Rows are points. The last column is the point's height on a tilted bowl or saddle (a function of degree 2), plus a little noise. Along how many of its main directions does it bend up, bend down or stay straight?

Points, 17 rows:
[[ 0.09  1.08 -0.40 -0.96]
 [-0.56  0.96  0.68 -0.79]
 [ 0.06  0.29  0.04 -0.05]
 [ 0.47 -0.72 -0.34 -0.58]
 [-0.47  0.01 -0.27 -0.08]
 [ 0.45  0.42  0.36 -0.24]
 [-0.28 -0.45  0.29  0.06]
 [ 0.02 -0.24 -0.11  0.01]
 [-0.32  0.49  0.01 -0.18]
 [-0.18  0.26  0.19  0.02]
 [ 0.08  0.20 -0.52 -0.27]
 [ 0.04 -0.71 -0.58 -0.41]
 [-0.23 -0.17 -0.18  0.03]
 [-0.24 -0.62 -0.24 -0.11]
 [ 0.18  0.26 -0.02 -0.08]
 [ 0.48 -0.17 -0.49 -0.41]
 [ 1.01  0.15 -0.25 -0.81]]
Directions: 0 up, 3 down, 0 straight

Points:
[[ 0.77 -0.11  0.44 -0.77 -1.11]
 [-0.32 -0.06 -0.19  0.09 -0.12]
 [ 0.15 -0.13 -0.27  0.16 -0.05]
 [-0.01 -0.01  0.10 -0.75 -0.45]
 [-0.46 -0.05  0.25 -0.03  0.06]
 [ 0.24 -0.17  0.31 -0.21 -0.30]
 [ 0.41 -0.12 -1.37  0.28 -0.03]
 [ 0.73 -0.02 -0.42  0.79  0.49]
 [ 0.82 -0.31  0.16  0.56  0.02]
 [-0.27 -0.21 -0.42 -0.14 -0.24]
 [ 0.59 -0.15 -0.04  0.34  0.07]
 [ 0.17  0.44 -0.29  0.95 -0.32]
 [ 0.51 -0.24 -0.17  0.52  0.11]
 [-0.11  0.21  0.10  0.16 -0.15]
 [ 0.17  0.48 -0.44 -0.25 -0.39]
 [ 0.47  0.11  0.29  0.09 -0.26]
 [ 0.15 -0.33 -0.02  0.69 -0.19]
 [ 0.25  0.20  1.26 -0.21 -1.13]
 [-0.25  0.31 -0.73  0.19 -0.47]
 [-0.06  0.45  0.14 -0.47 -0.42]
 [ 0.64 -0.46  0.19  0.20 -0.21]
 [-0.79  0.00 -0.04  0.34 -0.11]]
Directions: 1 up, 3 down, 0 straight

Points:
[[-0.81  0.03  0.05  0.19  0.21 -0.29  0.50]
 [-0.33  0.21  0.45  0.51  0.23  0.38  0.17]
 [ 0.60  0.49  0.31  0.09  0.09  0.37  0.11]
 [-0.34  0.00 -0.44 -0.32 -0.56  0.49  0.27]
 [ 0.02 -0.39  0.82 -0.18  0.17  0.55 -0.14]
 [-1.10 -0.40 -0.21  0.11 -0.36  0.48  0.79]
 [-0.67 -0.58  0.41  0.33  0.48  0.00  0.79]
 [ 0.20 -0.09 -0.57  0.38  0.30  0.24  0.20]
 [-0.10  0.20 -0.14 -0.42  0.24 -0.04  0.05]
 [-0.22  0.17 -0.19  0.18  0.20 -0.16  0.11]
 [-0.03 -0.47  0.67 -0.59 -0.44  0.14  0.23]
 [-0.57 -0.84 -0.82 -0.73  0.64 -1.09  0.29]
 [ 0.20 -0.53 -0.05 -0.29  0.41 -0.89  0.41]
 [ 0.22  0.41  0.25  0.03  0.74  0.38  0.24]
 [-0.44 -0.20  0.25  0.21  0.39 -0.64  0.61]
 [ 0.08 -0.07  0.51  0.37  0.38 -0.10  0.35]
 [ 1.05 -0.51 -0.21  0.23  0.30 -0.84  0.54]
 [ 0.10  0.21  0.23  0.18  0.12  0.13  0.02]
 [-0.51 -0.66  0.78  0.00 -0.48  0.32  0.43]
 [ 0.53  0.09 -0.13 -0.10 -0.39  0.00  0.19]
 [-0.04  0.25  0.98  0.42 -0.72 -0.58  0.84]
 [ 0.80 -0.21 -0.42 -0.17  0.18  0.71  0.63]
 [-0.43  0.07  0.10 -0.80  0.03  0.09  0.15]
 [-0.51  0.13 -0.46  0.08 -0.42 -0.04  0.19]
 [-0.19 -0.28  0.32 -0.15 -0.52  0.78  0.02]
 [ 0.06 -0.13  0.12  0.13 -0.46 -0.04  0.18]
 [ 0.31 -0.50  0.50 -0.45 -0.27 -0.08  0.40]
 [-0.52  0.02  0.04  0.39 -0.46  0.11  0.32]
 [ 0.01 -0.16  0.14  0.31 -0.72 -0.15  0.46]
 [ 0.25 -0.07  0.37 -0.15 -0.54 -0.65  0.55]
 [ 0.25  0.09 -0.28 -0.73  0.81  0.20  0.49]
 [ 0.30  0.69 -0.30 -0.13 -0.09  0.14  0.22]
 [-0.82  0.40  0.17  0.02  0.09  0.73  0.05]
 [-0.12 -0.26  0.22 -0.58 -0.91  0.15  0.40]
 [-0.27 -0.50  0.33  0.58  0.40 -0.43  0.83]
 [ 0.11 -0.56 -0.45  0.21 -0.34 -0.51  0.07]
 [ 0.13  0.53  0.15  0.62  0.39 -0.09  0.63]
 [ 0.74  0.26  0.27 -0.43 -0.17  0.17  0.13]
 [-0.34 -0.14  0.37 -0.09  0.84 -0.55  0.75]
 [-0.32  0.28 -0.77 -0.59 -0.41 -0.39  0.21]]
Directions: 5 up, 1 down, 0 straight
